Each point is reached from the start by the listed moves, each made once or not at all, plus a little noise. Say if it took an odd or an even number of moves. Then give how often each move was made.

Moves:
(1): [ 2.4 -4.7]
(2): [4.9 5.5]
Start: [1.2 0.1]
Points:
[8.4 1.0] => even (1, 1)
[ 3.7 -4.6] => odd (1, 0)

Moves:
(1): [ 1.7 -0.7 -2.6 -7.0  1.3  2.9]
(2): [ 1.6  4.7 -0.4  0.8  2.9  1.2]
(3): [ 1.9 -0.2  5.6 -1.7  0.2  0.1]
(4): [ 5.5 -3.0 -3.7  4.3 -1.1  1.2]
(5): [ 0.3 -1.5 -2.7  1.0  3.7 -7.8]
(6): [-0.7 -3.1 -0.7  3.1  3.5  3.0]
Start: [-0.8 -2.8  1.5  4.0 -3.0  2.1]
Points:
[ 5.7 -9.7 -5.6  5.0  0.6  9.6] => odd (1, 0, 0, 1, 0, 1)
[ 0.4 -2.4 -2.1  9.1  7.4 -1.8] => odd (0, 1, 0, 0, 1, 1)
[ 4.4 -3.8  2.0  0.9  8.5  1.2] => odd (1, 1, 1, 0, 1, 1)
[ 6.9 -8.2  0.5  7.4 -0.8 -3.2] => odd (0, 0, 1, 1, 1, 0)
[ 6.6 -3.9  2.8 10.1  2.1  7.6] => even (0, 1, 1, 1, 0, 1)
[ 7.5 -2.0  3.0  7.6 -0.6  4.1] => odd (0, 1, 1, 1, 0, 0)

Moves:
(1): [ 3.4  1.1 -0.1 -1.2 -0.5 -2.2  0.2 -0.8 -2.0 -1.9 -1.4 -3.4]
(2): [-1.0  5.1 -5.5  1.9 -0.9  0.8 -1.3  3.6  0.1 -0.4  2.2 -0.3]
(3): [-1.3  1.5  6.3 -1.6  1.7 -0.8 -2.4 -0.7  0.7  3.4 -0.2 -5.2]
(4): [ 0.4 -0.7  0.3  5.1 -0.5  2.6 -0.5 -2.1 -0.6  1.5 -2.2 -2.1]
(5): [-2.1 -1.5 -2.2  0.4  7.3 -1.0  2.4  0.2  0.7 -2.6  0.4  3.4]
(6): [ 2.5 -1.5 -0.2 -0.4  4.4  2.9  0.0 -2.4  2.9  1.4  0.8 -1.2]
(7): [ 0.6 -1.6 -1.1  1.1  0.2 -3.9  6.3 -1.2  0.4  3.3  2.2 -2.8]
(8): [-0.1 -1.4 -3.1  0.4  1.8  0.2  1.6  5.3  3.2 -1.1 -6.3  3.4]
(9): [ 1.6  0.1 -1.0  2.7 -0.2 -5.2 -1.8 -0.8  8.1 -1.5  2.4  2.2]
(10): [ 2.7 -1.1 -1.7  2.2  1.5 -2.3 -2.4  5.6 -2.7  4.0 -0.8  3.2]
(11): [-2.8 -2.1  3.1  4.0 -1.7  2.6 -2.5  5.8  1.7 -0.7  4.8 -0.1]
(12): [ 1.8  3.1  3.8  0.3 -0.3  1.9  1.3  0.0 -0.7 -1.8  1.7  3.5]
Start: [ 2.0  1.0  0.0 -0.7 -2.3 -4.3  1.5 -1.5  3.7  1.5 -1.2  1.7]
Points:
[ 3.8  0.1  6.8  4.0 10.4 -2.6  8.4 -7.5  6.9  6.7  1.5 -2.5] => even (0, 0, 1, 1, 1, 1, 1, 0, 0, 0, 0, 1)
[ 6.9  7.7 -5.7  2.8  4.8 -7.0  1.3  7.1 -1.0 -1.2  1.0  8.1] => odd (1, 1, 0, 0, 1, 0, 0, 0, 0, 1, 0, 1)
[ 7.0  1.2  4.7  1.7  5.3 -9.2  6.4 -1.1 18.2  5.1 -0.6  1.7] => even (0, 0, 1, 0, 0, 1, 1, 1, 1, 0, 0, 1)
[ 2.4  1.7 -8.1 10.5 -1.8 -8.2 -5.0 18.0 14.1  1.9  1.1 10.1] => odd (0, 1, 0, 0, 0, 0, 0, 1, 1, 1, 1, 0)
[ 5.7  2.3 11.1  9.7 -3.7 -9.2  1.9 -1.1 11.3  3.8  6.1 -6.2] => odd (1, 0, 1, 1, 0, 0, 1, 0, 1, 0, 1, 1)
[ 3.4 -1.2  9.7  9.2 10.2  1.8 -2.9  5.2  5.5  6.8  3.4  3.2] => odd (0, 0, 1, 1, 1, 1, 0, 0, 0, 1, 1, 1)

Moves:
(1): [ 2.7  0.6 -0.5  0.3 -1.4 -0.6  1.4  0.0  1.3 -2.8  0.6 -1.1 -0.1 -2.5
  1.5  0.2  0.7 -1.8 -0.4  0.1 -0.9 -1.0 -2.8 -0.4 -0.7  1.2 -0.5]
(2): [-3.1  3.5  0.8  1.5  0.5 -1.1  3.1  0.1  0.1 -1.6 -0.2 -4.1 -2.4  1.1
 -1.3  1.6  0.6 -0.5  1.3 -0.3 -1.3  1.7  1.9  1.0 -0.2  2.1  1.9]
(3): [-0.5 -1.2 -0.2  3.7  0.5 -4.0  1.8 -0.7 -4.3 -0.4  1.1 -1.3  0.2 -2.1
  0.9  1.1 -0.4  0.6  0.5 -1.1 -1.5  2.4  0.5  1.0 -2.1 -1.6  0.3]
(4): [ 1.1 -0.2 -0.9  2.3  0.1  2.0  0.1 -0.2  0.0  0.3  0.5  1.2  1.2  0.7
 -1.1 -0.7  0.9 -1.6  0.2  1.1  0.2 -1.9 -0.3  0.8  1.9 -0.1 -0.7]
(5): [ 1.3  1.5  0.1  1.0  1.3 -1.4  0.8  5.1  0.0  1.3 -1.1 -1.5  0.6  4.1
  1.9 -2.2  2.4 -0.1 -0.9  0.1  0.9  1.5  2.1  1.4  1.4  0.2 -1.7]
(6): [-0.5 -1.1 -0.3  1.2  0.5  3.5  0.0 -1.9  1.2 -2.1 -0.7  1.2  1.3 -0.2
  1.5  1.5  0.8 -2.2 -1.1 -3.0  4.4  2.4 -0.2 -0.6  0.1  1.2  0.1]
(7): [-0.7  0.0 -1.6 -1.5 -2.8 -2.3  2.0  2.4 -0.2  1.5 -1.4 -2.7  3.7 -2.4
  1.7  2.0 -0.9  0.1  0.2  1.6 -2.6 -1.2  2.2  1.9 -2.1 -2.9  2.3]
(8): [ 1.6  1.6  4.1 -1.8 -0.6 -1.0 -0.8  2.4  1.8 -3.2  1.0 -1.7 -0.2  0.8
 -1.8 -4.0 -2.0  4.6  2.4 -3.9  1.1 -2.5  1.2  0.8  2.4 -0.6  0.4]
(9): [ 0.5 -0.4  2.1 -0.9 -0.3  0.2 -1.4 -1.6  4.6 -1.9  0.5  1.2 -1.0 -3.0
  0.3  1.2  1.2 -5.5  2.0 -0.3 -1.9  0.3  0.6  0.5  1.7  0.0  0.2]
(10): [-0.4 -0.1  1.5 -1.4  1.5  1.1 -2.1  3.2 -1.2  0.8  0.5  0.0  0.2 -1.6
  0.5  1.2  2.9 -1.1  3.1 -0.9  0.6  0.0 -0.2 -1.4  0.4 -0.6  4.1]
(11): [-0.1 -1.7  1.3  0.1  0.1  1.8 -3.3  2.9  4.5 -0.7  6.7  0.1 -0.3 -3.1
 -2.2  1.7  0.4 -0.3 -3.2  2.3  0.2 -1.1  1.5 -1.3 -2.2  1.1  0.0]
(12): [-0.3  2.8 -1.7 -0.2 -0.6 -1.1 -0.1 -1.2 -1.7  0.2  2.5  0.3 -0.9  2.1
 -0.2 -0.1 -0.8 -3.5 -0.2  0.3  1.8  0.8  0.7  1.0 -1.1 -1.0 -0.6]
(13): [ 0.9  1.8  0.4 -1.2 -2.4 -0.5 -0.9  0.4  1.4 -2.3  2.7  1.5  2.4 -0.6
  1.0 -1.4  0.7  1.9  3.2 -3.0 -4.0 -1.0  0.5 -1.0 -1.9  0.0  1.2]
(14): [-2.4 -2.5  0.3  0.7 -1.2 -0.1  3.5 -3.4 -1.7  4.1  0.2 -2.5  1.5  0.5
  2.4 -0.3  1.0 -1.5 -0.4  1.2  0.9  1.4 -2.1 -2.4  0.2  0.6 -0.8]
(15): [-3.9 -1.2  1.4  3.3 -1.2  4.0 -3.2  4.6  5.4 -4.9 -2.7  0.7 -2.2 -1.0
  1.5 -1.0  2.0 -3.0 -1.0  4.8  3.2  3.1 -0.8 -1.1 -0.2 -5.0 -1.5]
(16): [-1.7 -1.6 -2.5 -2.9  0.2 -1.9  0.1  2.5 -0.4  0.4  3.4  0.9  1.0  2.9
  0.4  6.1  3.0  1.2  1.2 -2.1  0.8 -1.0 -2.4 -2.5  1.5 -0.7 -3.4]
(17): [-0.2  1.1 -2.1  0.0 -1.5 -3.9 -1.4 -0.1 -1.1  1.6  1.0 -1.7 -1.4 -3.5
 -0.4  0.2  3.4  2.6  0.2  0.0  0.8 -4.0  5.3 -1.6 -2.9 -0.9 -1.5]
(18): [ 0.6 -1.5  0.4  2.0 -2.8 -0.4 -0.5 -1.0  2.1  5.9  0.1  2.4 -3.0 -1.1
  3.4  4.0 -3.1  0.5 -1.8  3.3  2.0 -0.9  1.7 -3.9  2.5  2.7  1.3]
(19): [ 1.8 -0.4 -0.8  0.7  0.8  1.7  0.2 -3.8  0.1 -2.1  0.7  0.5 -1.3  0.6
  0.4 -1.5 -1.7  1.2  1.6  2.7  2.1  1.6  0.5  1.0  1.1  2.0  0.6]
(20): [ 0.5 -0.8  0.4  0.0 -1.0 -0.7 -3.6  1.3  1.6  0.4 -0.4  0.5 -0.5  3.8
 -1.1  1.3  2.6 -2.0 -0.9  2.5  0.6 -1.1 -1.6  0.1 -0.8 -0.3  3.1]
(21): [-1.0 -0.8 -2.8  0.3  2.6 -1.4  0.4 -1.9 -1.3 -1.5  0.4  3.3  2.8  0.3
 -0.6 -2.0 -1.3  1.1  2.3 -3.2  3.4 -0.8 -4.0  0.4 -0.8  3.6 -2.5]
(22): [ 0.1 -4.7 -5.1  1.2 -4.8 -0.5  0.9  2.6 -3.2  3.9 -3.5  0.8  1.4 -2.6
 -3.3 -2.5  3.3  0.1 -1.0 -0.1 -1.0  2.7 -0.1  0.2 -0.1  0.1  2.6]
(23): [-0.8 -4.0 -4.2  2.4 -2.0  0.8 -3.6 -0.1 -1.2  1.3  0.9 -1.3 -1.3  0.0
  1.0 -0.4 -3.0 -0.2 -0.8  0.5  0.0 -0.8  2.9 -2.7 -1.0  2.4  0.5]
(24): [ 0.3  1.0  0.4  0.1 -1.8  0.1 -1.5  0.8 -0.8  2.0 -0.4 -1.4  1.0  0.5
  0.0  1.2  0.0  2.2  1.0  0.7 -0.4 -0.6 -0.5  1.4 -1.2  1.5 -2.5]
Start: [-3.8 -3.8  1.5 -1.7  2.5  1.5 -0.7  7.5 -3.8 -4.5 -0.8  0.3  3.1 -1.6
 -0.5  0.0  3.8 -0.6 -2.0 -1.5  1.7 -0.1 -6.0 -2.0  3.4 -2.7 -2.1]
Points:
[-4.0 -5.1 -2.5  2.4 -1.2  2.3  4.2 13.3 -5.4 -1.2  6.1 -7.0  2.1 -1.9
 -0.9 -1.8 12.7 -7.9 -2.2  2.9  4.7  7.2 -4.6 -3.1  2.4  3.3  3.8] => odd (1, 1, 0, 0, 1, 0, 0, 0, 0, 1, 1, 1, 0, 1, 0, 0, 0, 0, 1, 0, 0, 1, 0, 0)
[ -1.4  -5.4 -16.0  -1.7  -9.0  -3.4   0.4   7.8  -8.6  -5.3   5.1   3.2
  13.7  -5.9   0.4   3.2  11.8   0.9   5.2  -6.5   6.3  -4.4  -7.1  -1.8
  -2.9   1.3  -6.7] => even (1, 0, 0, 1, 0, 1, 1, 0, 0, 0, 0, 1, 1, 0, 0, 1, 1, 0, 1, 0, 1, 1, 0, 1)
[ 0.1 -5.7 -3.4 -0.7 -4.3 -9.7  0.0 19.4 -8.9 -4.7  2.5 -3.3  5.2  4.8
 -2.2  0.0 12.7 -1.6 -1.9 -5.6  3.9  2.0 -8.3 -0.8  4.4 -5.3 -1.6] => even (1, 0, 1, 0, 1, 0, 0, 1, 0, 0, 0, 1, 0, 0, 0, 1, 0, 0, 0, 1, 0, 1, 0, 0)
[  0.0  -3.7   9.2   5.9  -4.7   0.4 -16.8  20.2  10.4  -7.8   9.7   0.8
  -1.1  -6.9   2.9   1.2  12.9  -0.7   4.4   6.6   5.2  -4.3   4.6  -5.9
   4.1  -4.4   0.7] => even (0, 0, 1, 1, 1, 0, 0, 1, 1, 1, 1, 0, 1, 0, 1, 0, 1, 1, 1, 1, 0, 0, 0, 1)
[ -2.0 -11.1  -4.6   1.4  -3.6   1.3 -15.1  15.5   2.5  -2.4  12.9   2.4
   4.3  -4.5   0.4  10.7   9.1   2.3   0.0  -4.3  14.5 -13.9  -5.5 -12.7
   2.3   7.5  -3.1] => odd (1, 0, 0, 1, 0, 1, 0, 1, 0, 1, 1, 0, 0, 0, 0, 1, 1, 1, 0, 1, 1, 0, 1, 1)
[ -6.2  -7.5  -2.7   2.5  -6.4  -7.2  -4.4  25.3  -0.6  -8.9   3.1  -2.9
   9.7 -11.5  -1.5  -8.1  11.6   7.2   0.7  -4.1   2.1  -1.1   2.1  -1.7
  -4.8  -8.5  -2.3] => even (0, 0, 1, 0, 1, 0, 1, 1, 0, 0, 1, 0, 1, 0, 1, 0, 1, 0, 0, 0, 1, 1, 0, 0)
[ -9.0  -8.1   5.0   3.6  -3.6  -1.8  -7.3  10.5  10.5 -14.7  14.4   0.7
   0.9  -9.9   5.3   9.7  14.7  -4.6   7.0  -2.6  12.1  -0.5  -6.3 -13.9
   1.7   2.4   1.4] => odd (1, 1, 1, 0, 0, 1, 0, 1, 1, 1, 1, 0, 1, 1, 1, 1, 1, 1, 1, 1, 1, 0, 0, 0)
[ -2.7  -1.5   8.7   7.5   1.8   5.0 -10.2  18.4  10.7 -23.7   8.3  -1.0
   4.8  -3.3   0.9  -1.4  13.6  -7.4   8.6  -2.9   8.4   2.6  -7.2   0.2
   2.6   2.0   0.5] => even (1, 1, 1, 1, 1, 1, 0, 1, 1, 1, 1, 0, 1, 0, 1, 0, 0, 0, 1, 1, 1, 0, 0, 1)
[ -7.3  -6.7  -0.8   8.6  -3.7   9.2 -14.1  11.7  13.1 -12.7  10.7   6.1
  -0.6  -6.2   3.4   7.0   8.6 -19.3   0.9   2.0   9.6   0.1  -6.0 -10.3
   1.6   4.5   4.8] => even (1, 1, 0, 1, 0, 1, 0, 0, 1, 1, 1, 1, 1, 0, 1, 0, 0, 1, 0, 1, 1, 0, 1, 0)
[ -5.8 -10.2 -12.1  12.6 -18.2  -6.4  -1.4  17.1  -8.0   7.3  -0.6  -5.9
   6.3  -9.6   9.8  -0.2  10.0  -4.4  -3.0   8.2   1.2   0.5   3.3  -8.0
  -3.9  -5.9  -4.4] => even (1, 0, 1, 1, 1, 0, 1, 0, 0, 0, 0, 1, 1, 1, 1, 0, 1, 1, 0, 0, 0, 1, 1, 1)
